Each row is a point. The ring and each string are closed loops that go straight from each point to the next, and from the last back to the first. Before rounding, they use only three directions, however many columns there are. Count how often each string passes through the ring. Passing back the other way cancels.
In the rows, 128 means zero.

Ring:
[[ 83 131 158 119]
 [ 98 112 159 121]
 [132  92 130 151]
 [152  93 104 181]
 [156 115  84 208]
 [141 131  85 204]
 [114 142 102 177]
 [ 88 142 134 140]]
String, 25 rows:
[[ 64 145 172 104]
 [ 81 147 173 127]
 [ 90 143 169 136]
 [ 90 136 177 128]
 [101 126 165 135]
 [103 100 172 114]
 [122  81 130 129]
 [129  85 115 144]
 [150  66 118 153]
 [152  92 119 178]
 [132 125 127 180]
 [162 104 100 203]
 [178  88  69 215]
 [158  90  72 192]
 [177 110  56 236]
 [165 120  59 228]
 [143 111  74 191]
 [128 117  98 174]
 [122 145 110 188]
 [117 136 121 172]
 [114 123 105 160]
 [116 129 124 163]
 [104 143 134 159]
 [107 120 120 146]
 [ 83 120 133 113]]
Times through: 0
String, 29 rows:
[[163  67 100 172]
 [156  76  90 174]
 [157  83  86 182]
 [178  86  72 212]
 [163 116  91 217]
 [136 135 117 195]
 [131 117 107 175]
 [133 134 111 192]
 [139 147 100 213]
 [132 146 102 201]
 [123 138 113 182]
 [118 154 105 192]
 [111 153 116 180]
 [114 132 122 165]
 [110 126 115 155]
 [110 128 123 156]
 [ 92 123 122 130]
 [ 73 133 143 112]
 [ 67 134 158 102]
 [ 87 118 144 116]
 [110 112 125 143]
 [107 113 133 137]
 [ 99  97 142 111]
 [ 92  90 167  92]
 [103 104 168 118]
 [114 119 158 146]
 [121 115 132 157]
 [130 107 139 159]
 [147  85 124 164]]
Times through: 1

Ring:
[[193  88 152 133 166  91 140  99]
 [192  79 152 138 146  90 126  76]
 [164  94 150 150 104  93 131  76]
 [142 119 153 157  94  93 159 109]
 [128 146 148 154 112  96 187 153]
 [139 146 138 141 148 101 185 167]
 [163 126 141 134 168  98 170 149]]
String (32 x 8):
[[119 134 129 155  81 106 149 115]
 [129 134 164 165  83  87 185 129]
 [144 132 180 163 103  78 202 140]
 [147 132 177 159 115  80 202 145]
 [131 148 166 159 112  86 207 162]
 [112 164 146 156 110  98 204 177]
 [113 156 122 147 115 110 173 160]
 [142 133 139 145 129 100 167 140]
 [154 125 151 145 137  93 173 137]
 [148 145 156 144 155  91 202 175]
 [155 134 153 142 155  92 188 159]
 [152 126 139 141 141  99 163 136]
 [166 122 154 140 159  91 177 144]
 [174 122 153 134 181  91 181 155]
 [178 118 145 129 189  95 170 150]
 [200 101 165 130 198  83 173 137]
 [194  97 166 136 176  83 166 121]
 [223  76 172 127 205  78 155 108]
 [215  74 156 126 191  87 134  93]
 [167 103 128 135 144 104 128 101]
 [170 102 141 139 141  97 139 103]
 [181  96 160 143 144  87 152 103]
 [205  71 169 141 150  81 135  73]
 [211  53 161 140 138  84 106  39]
 [176  77 133 141 115 101  98  52]
 [155 103 127 143 113 105 120  85]
 [160 106 143 145 122  96 141 100]
 [174  94 164 150 119  85 148  89]
 [175  84 173 158  97  80 142  67]
 [150 101 152 158  80  92 136  75]
 [129 122 125 152  86 107 133  99]
 [137 123 134 149 103 103 146 111]]
Times through: 3
